Each row of a before or after table is a point. One or more steps were done to the points. Then noise was added and the rows were shuffled. The steps act on how far a point lies along the listed directions, d1 being the first. Write out the steps. A step turns or swaps two directions, mirrors them in a line or flattens them onto one, adds a multiple of one to another, or multiplies one. Angles are multiples of 10 degrees, from the lower direction toward the higher: turns from -170 to 170, lines from 10 to 170 but not 90. Use the fewest steps. Two steps may share a direction if one is a turn and the other turns, adds or multiplies; they go together, in the order done. Otherwise the lowest direction goes first.
(in the rows, 128 means zero)

Directions:
(1): [131  85]
(2): [ 85 125]
Before (12 x 2):
[[105 107]
 [160 116]
 [125 163]
 [161 142]
 [103 114]
 [141 179]
 [ 93 127]
 [103 116]
 [169 103]
 [122 128]
 [119 196]
 [199 113]]
After (12 x 2):
[[ 60 132]
 [126 123]
 [ 81 153]
 [123  92]
 [137 102]
 [ 90 128]
 [146 100]
 [144 158]
 [156 195]
 [120 162]
 [162 164]
 [135 101]]
Steps: turn d1 and d2 by -80 degrees

Directions:
(1): [141  64 124 128 135 164]
(2): [114 109  92 166  87 102]
(3): [134 134  70 123 174 121]
(4): [151 156 126 179 131 169]
(5): [196 129 124 114 108 108]
(6): [120 146  98  92  90 168]
Before (14 x 6):
[[122 118 106 138  86  96]
 [172 103 181 130  94 107]
 [118 112 143 136  96  89]
 [168 156 155 129  94 113]
 [119 151 107 120  93  88]
 [133 124 138 104 103 100]
 [133 109  92 157  91 178]
 [136 126  87 141  95 100]
 [172 117 153 175 121 173]
 [161  95 106 157 122 150]
 [118 103 113 131  94  95]
 [155 133 139 105  94  96]
 [116 112  57 147  72 124]
 [138 131 141 147 130 116]]
After (14 x 6):
[[141 108 103 176  88 104]
 [105  65  63 184  87 114]
 [134 143 133 125 115 105]
 [218 154 160 110  54 106]
 [143 108 121 184 126 100]
 [129 102  90 169 106 101]
 [142 122 102 176  85 119]
 [146 119 138  55  77 103]
 [120 114  88  98  90 125]
 [195 126 145 149 104 115]
 [157 137 131 168  81 107]
 [199 119 166 118 100  85]
 [173 132 140 156 109 129]
 [111  65  90 110  85 128]]
Steps: mirror d1 and d6 in the line at 40 degrees; multiply d2 by 1.3; add -1 times d3 to d5; multiply d4 by -1

Directions:
(1): [162 146 107 111 115 195 164 140 116]
(2): [127 155 129  88 104 121  95  91  73]
(3): [111  60 138  83 135 156 107 140 124]
(4): [192 109 125 122  81 102 106 144 148]
(5): [118 159 142 119 135 123 105 206 109]
(6): [122 116 193 132  96 118 176 132 105]
Before (12 x 9):
[[140 151 131 131 122 102 109 143 124]
 [149 131 130 112 114 112  93 161 124]
 [163  97 120 141 131 127 135 136 163]
 [124  92 137 106 119 124  80  94 101]
 [140 145 117 121 131 159 126 140 116]
 [146 144 129 116 106 152 153 129 102]
 [165 166  99 108 110 122  90 147 113]
 [134 140 114 138 123 118 127 131 142]
 [144  94 170 143 126  89 124 147 141]
 [102 143 101 113 139 113 105 117 117]
 [116 116  88 110 168 182 134 170 135]
 [108 185 116 146 149 133 106 129 111]]
After (12 x 9):
[[157 168 114 159 123  80 113  95 137]
 [119 119  59  90 160 168 100 139 136]
 [180  78 110  97 107 189 120 134 127]
 [144 211 112 164 133 109 136 128 125]
 [ 88  18  82  66 191 127  21 169 168]
 [122 117 115 145 155 131 112 149 151]
 [121 121 162 158 121 115 179 149 142]
 [163 167 191 141  83  82 153 114  79]
 [163 194 109 161 118  92 114 154 138]
 [132 182 100 157 136 111 128 116 139]
 [ 97 149  90 133 182 166  93 141 134]
 [164 234  48 190 152  98 114 151 169]]
Steps: turn d1 and d2 by -120 degrees; add -0.5 times d5 to d1; turn d3 and d4 by 50 degrees; multiply d3 by 3; multiply d6 by 2.5

Directions:
(1): [132 193 177 150 101 151  97 103 155 114 142 118]
(2): [ 69 136 125 166 144 146 163 138 165 130  78 109]
(3): [113 160 131  44 111 119 149 117 137 111  91 146]
(4): [116 128  87 120  70 157  89 148 102 141 105  83]
(5): [103  92 172 102 153 131 114  78 110 146 125  75]
(6): [170 114  88 146 114 128 144  57 147  99 103 117]
Before (8 x 12):
[[137 108 141 149 110 145  78 113  86 152 145  90]
 [100 149 129  97 121 135 115 160 107 152 111 102]
 [188 108 183  97 143 128  92  77  98 121 170 119]
 [105 143  72 136 108 143 142 145 155 120  90  96]
 [ 96 147  96 129  77 146 140 182 127 118  85 118]
 [187 148 156 160 125 120  95 134 118 119 212 146]
 [ 42 140 151 146 153 130 158 158 155 150  90  99]
 [151  90 137 131 166 107 110 128  87 152 174 129]]
After (8 x 12):
[[103 155  77 137  94 152 130 146 155 120  90  87]
 [ 97 147 125  95 122 135 116 169 104 154 113 104]
 [190  76 172  89 169 110 117  80  93 124 169 133]
 [166  92 121 139 170  99 125 132  95 144 174 149]
 [ 90 167 111 133  65 156 123 179 130 120  87 108]
 [187 136 174 157 143 117  99  99 122 118 212 134]
 [141  86 126 144 121 135  93 109  82 151 139  96]
 [ 39 133 131 142 137 135 152 173 144 156  83  90]]
Steps: turn d1 and d5 by 40 degrees; add 0.3 times d2 to d4; add -0.3 times d3 to d6
